Each wall is flat, endless, passes through zero and stands at right angles to its row. A trip goes straight from one point to another. Which walls does it cross, in order?

Walls:
(1): [-60  47 -37]
(2): [16 31 28]
(3): [-72  15   7]
(4): [-15   1 -85]
(5): [-68 -34  30]
(6): [ 20 -20 -76]
Trips:
[ 36 -24 -17] to [-37  16 -34] => 1, 3, 5
[-36  31  -1] to [-35  32  30] => 4
[ 45 -23  48] to [-1  7 22] => 5, 3
[-28 -48 -28] to [ -8  29 -22] => 5, 2
[-54  35  18] to [-20  12   9] => none
[-100  -68   10] to [  -6 -120  -21] => 6, 1, 3
[ 0 14 -8] to [-20 -26 -53] => 2, 5

Walls:
(1): [ 18   5  -6  31 -24  10 -66  31 -25 -68  37]
(2): [ 26 -48 -15 -41 -24   4   0  51  40  -7 -40]
(3): [  27 -121  -17   38  -10   33  -76   82   -2   26  -33]
(4): [  43  -22   -3  -98   29  -48   38    1  -10 -101   21]
(5): [-40   8  21 -21 -15  -3 -24 -68 -32  -7 -46]
Trips:
[-40   0 -60  20  32 -44  53  58  11  41   7] to [  9 -12 -39 -20 -56  21  -2 -30  13 -39   1] => 4, 3, 1, 5
[  36   -5  -25   -1  -42   78  -27   -7 -100   -3    0] to [-14   5   8 -63 -34   1 -23  -9   0  44   3] => 2, 1, 3
[ 24  15   7  75  70  -3  42 -47 -17  29  26] to [-14  19 -33  12  39  49 -16  14 -29  15  22] => 1, 3
[-28 -46  10   1  47 -64  33  30  -3 -28  -4] to [ 17   7 -32  25 -63  28  -3 -23  25 -27  18] => 1, 4, 3
[ 18 -36  52   8 -17  -1  15  12  -1 -43  11] to [-51  28 -24 -27  19  40  26  15   5  50 -61] => 1, 5, 4, 3
[ -5 -59 -53  25 -21 -18  41  52 -28  -4  41] to [ 45 -56  59  29 -27  -5 -12 -29 -42  37  74] => 2, 4
[-33 -17  -4  56  36 -44 -47   4 -36 -10 -42] to [-14  15   3   5 -19  43  30   8  19  -5  40] => 5, 3

Walls:
(1): [ 24   3 -65 -32  47 -25   2 -14 -19   7  14   2  46  92  -3  59   7 -14
  34  -6 -40  18 -32   4 -13 -39  28 -26 -34 -12  23  42]
(2): [  4 -15 -16  -6 -34  48   6 -68  29  18 -22  41   3 -29  -2  -4 -10  -3
  10  26 -15  21  -3 -55   8 -35   0 -16   2   6  59  -4]
(3): [104  46 -36   3  -9  17 -17 -84 -37  -5  -9   5 -25  37 -11 -14  -8 -10
  76   3 -12  39  -3   4 -42  -3 -31  10 -19 -32  -1  69]
(4): [-17  -2  11  -9 -52  11   2  34  40  41   7 -80  18 -37   9  27 -29 -11
  -5 -35 -29  -4  18 -65  14 -23 -20 -10 -11   5  18  15]
(5): [-24  49 -11   6   0 -34  19  18  -2   7  19   6  16 -27  13   8  -5  32
  20   1   7  -5  35 -52  28 -13  52  -7  87 -10  11  -5]
(6): [-54 -23   2 -47  -7  36 -18   2 -12  -5   6 -47 -13  12   6 -38  26 -19
  42 -31   9   6  15 -51  22 -11  43  13 -34  51 -40  -5]
(7): [ 32 -78   6  18  41  10   2  36  -5  19  29  -7  -8  38  23 -89  23 -31
  79 -10  39  17  -1  40 -60 -14 -14   8 -29 -30  -9  18]
(8): [-58  63  24  13  -8   9  25  10 -10  -3  59  24  29  -4  28 -17  34 -41
  26 -21  18  23  36  -9  -8  23 -38  -5  11 -15 -45 -80]
(9): [121  44 -49   7  -6  12 -11  -5 -18 -12  56  -8  18  18  31 -40  12   8
  10 -21 -68  65   4  19  18 -10   2   3 -19 -30 -29  13]
(10): [ 20  -4  -4  81  -1   6 -53  90   9  -3 -25 -16 -23 -19  53 -37 -51  -5
   1  -2  48  30 -22  33  35  33  15 -34 -30  39   6 -46]
(11): [-14 -16  28  33   5  60  29 -38   7 -15 -47  -1 -22   2 -15 -17 -26 -18
  -8 -11  34  42  18 -19 -37 -20  37 -43  38   6  20   0]
Trips:
[ 55  -9  -3 -39  -3  33 -29  -2  54 -12  -7 -19 -42  -4  42  11 -35 -18
 -62  21 -17  25   3   3  43 -26  28  13  20  44  51 -14] to [-37 -10  41  10  49   8   1  -1  -8  54 -16  -4 -18 -27 -23 -63  51  18
 -60  -6  21  24 -33 -18 -54 -62  11  31  43  13  35   5] => 6, 9, 5, 7, 10, 4
[ 51  48   1   4   5 -21  18  88  17  28  32 -60  19  -6  -7 -43   5  40
 -25 -22 -11  42 -14  29  16  13  27   4  -2  12 -13  -5] to [ 46  26  32   5  22 -13  19  -2  48  25 -89 -29 -57   8 -30  -1 -18  -5
 -10 -28  35  49 -18  36 -28   3 -21 -52 -38  -2 -47 -50] => 5, 8, 11, 3, 4, 9

Walls:
(1): [ 19  46 -12  -4   9  20  23 -30 -61  -9 -31  -9  45 -42 -38  41  12 -37
 -13  79  -1  62 -30   3 -44  71  11 -35  48 -43 -29  26  23  11  51  22
 -32 -39 -39 -25  -2  10 -31  85 -29  21  47  -4]
(2): [  -7   46  -24   23    5    9   -1   12  -84   32  -31   40  -24   22
   22  -38   19  -35   35   29   -1   20  -17   42   54  -14   -8   29
  -48  -71   55  -58    8   49 -102  -34  -18  -44   -4  -12  -37   40
  -55    0  -42  -75   16   60]
(3): [ 42  39  -2 -49 -26  -4 -10  13  40   1  29  -8 -12 -35  24 -31 -18  -6
   1  46   3 -22  16 -22 -31 -28  18 -19  33  -1 -15 -59  24  22   5 -19
  73  57 -95  10  15 -23 -46  55   0 -26 -14   2]
(4): [ 24 -57 -16  31 -29 -35  50 -25  -5 -22  47  21  19 -59  13  11  16 -33
  84 -10 -17 -74 -63  -9  50 -37  -9 -24 -30  -2  33 -15 -29 -12 -32  28
  35 -13  25 -18  51  31 -10 -51  38  22 -10  31]
(5): [-18   7   8  29 -28 -36  26 -54  20  38   9 -26  30   3  14 -65 -50   5
 -26  -4   0  44  -7  44 -11   7 -24  45 -69  15  33  44  -5   2  63  76
   5 -16 -31  14 -14  -8  -9 -39 -70 -12 -48   4]
(6): [ 30 -11  30  38  28   8 -20  31   1 -20 -38 -42  26 -22 -33 -44 121   0
 -53  -3 -69  -3  -5  35  -9 -31  -3  16 -44  14  -6  38  13  18  25 -18
  24 -37  16 -39 -14  -8  21 -46 -19  -1  37  31]
(7): [ 45 -36   6  -4 -27  18   7 -65 -17  15  31 -15 -70  48  10  27 -16  -2
  16 -59   2  41   9  13  63  53  33  18  26  49   5 -11  16 -29  11 -47
  26 -30  -4   3  42 -28 -55  70 -38   1  13 -19]
(8): [-38 -46  -8  11 -39 -24  19 -10 -24 -27  54  21  -1  -9 -66  14  21  58
 -68 -93 -11 -34  11 -46  60 -17  14 -20 -33  19 -19  -5 -32 -15 -10  17
  65 -48  -1  30 -30 -15  40 -40 -24  21 -29 -10]
(9): [-10   7 -10  23 -49  25  -5 -54  43 -32   0  39 -28 -43   4 -61 -60   2
  12   4  74  -3  20   0   0 -41   5 -37  -9  72 -25 -15  -1   6  98  50
 -14 -64  19  31  15 -16  17 -40 -37  45  55 -11]
(10): [ -2 -66  25  -9  48 -21  32 -84 -12  42   8 -77  22  45  58 -33  17 -22
  52 -19 -18 -16 -16   3  25 -40   7  -1  35 -42  83 -85  59 -36  26  53
   2  49  25  -3  31 -61 -11 -23 -81 -20 -18  -9]
(11): [ 46   2  43  30  19  29 -14 -14 -59   5  17 -83   7 -65 -82  14 -34 -58
  25  22 -31  29   6  29 -45 -35 -19  29 -20  13   4   0  -2  24 -11 -50
  50 -35 -26 -49   0  34 -89  25  20  18 -16  35]
Trips:
[-57 -33  50 -13  10 -31 -37  16  29  71 -22   1  20 -32  13  60  29 -16
  13 -21  32 -84   4  18   4 -26  54  11   5 -12 -26  41  -8  24   8 -17
  28 -37  35 -15 -55 -64  29  34  37 -15  77  50] to [ 68 -48  11   1  48 -15  10  12  26   5 -16  21  -8  -9  43  26 -16 -37
  77  12 -19  -5 -14  14  30 -14  49 -20  39   1  31 -10 -19  35  31  -5
  26   4  13  38 -37  -5  47  10  25 -14  40   2] => 8, 10, 9, 3, 7, 6
[ 13  39   5 -40  30  35  -7  25  10  -9  68 -34 -11  22  28  17  17   6
   0   9 -26  28  22  -3 -19 -12  41   6  21  25 -29 -67  -7  11  47 -42
  22 -15 -56  14  35  -9 -53 -68  -4 -11 -10  -8] to [  27   66    2    7  -19  -83  -16    5  -36  -17   -6  -15   32  -65
  -62   10  -37  -59   16  -30   24  -31    5   48   15   -9   27  -29
   -3   28  -14  -31  -29   23   -8 -104   11   53  -31   15  -44   10
  -26   20   -5   73   59   23] => 10, 1, 2, 4, 6
[ -50  -67  -16   48   54  -44 -103  -24   33    7  -12  -38   10   -1
  -49  -32  -67  -23    7  -28   -4  -18  -10  -24    4  -28    8   46
   12   30   16   31  -24   49   -6   76   -9   -1   -7  -54  -86  -11
  -15   60  -69    9  -42  -14] to [ 36   9  32  12 -75  51 -17 -62  51  25  16 -66  32  -4  22  -1 -11 -37
 -45 -75 -39 -52 -30 -51  -1 -14   2 -26   0  14 -13 -10 -39  10  24   1
  -2  -3 -24 -41   6  -8  52  35  -1  79 -48 -74] => 7, 3, 4
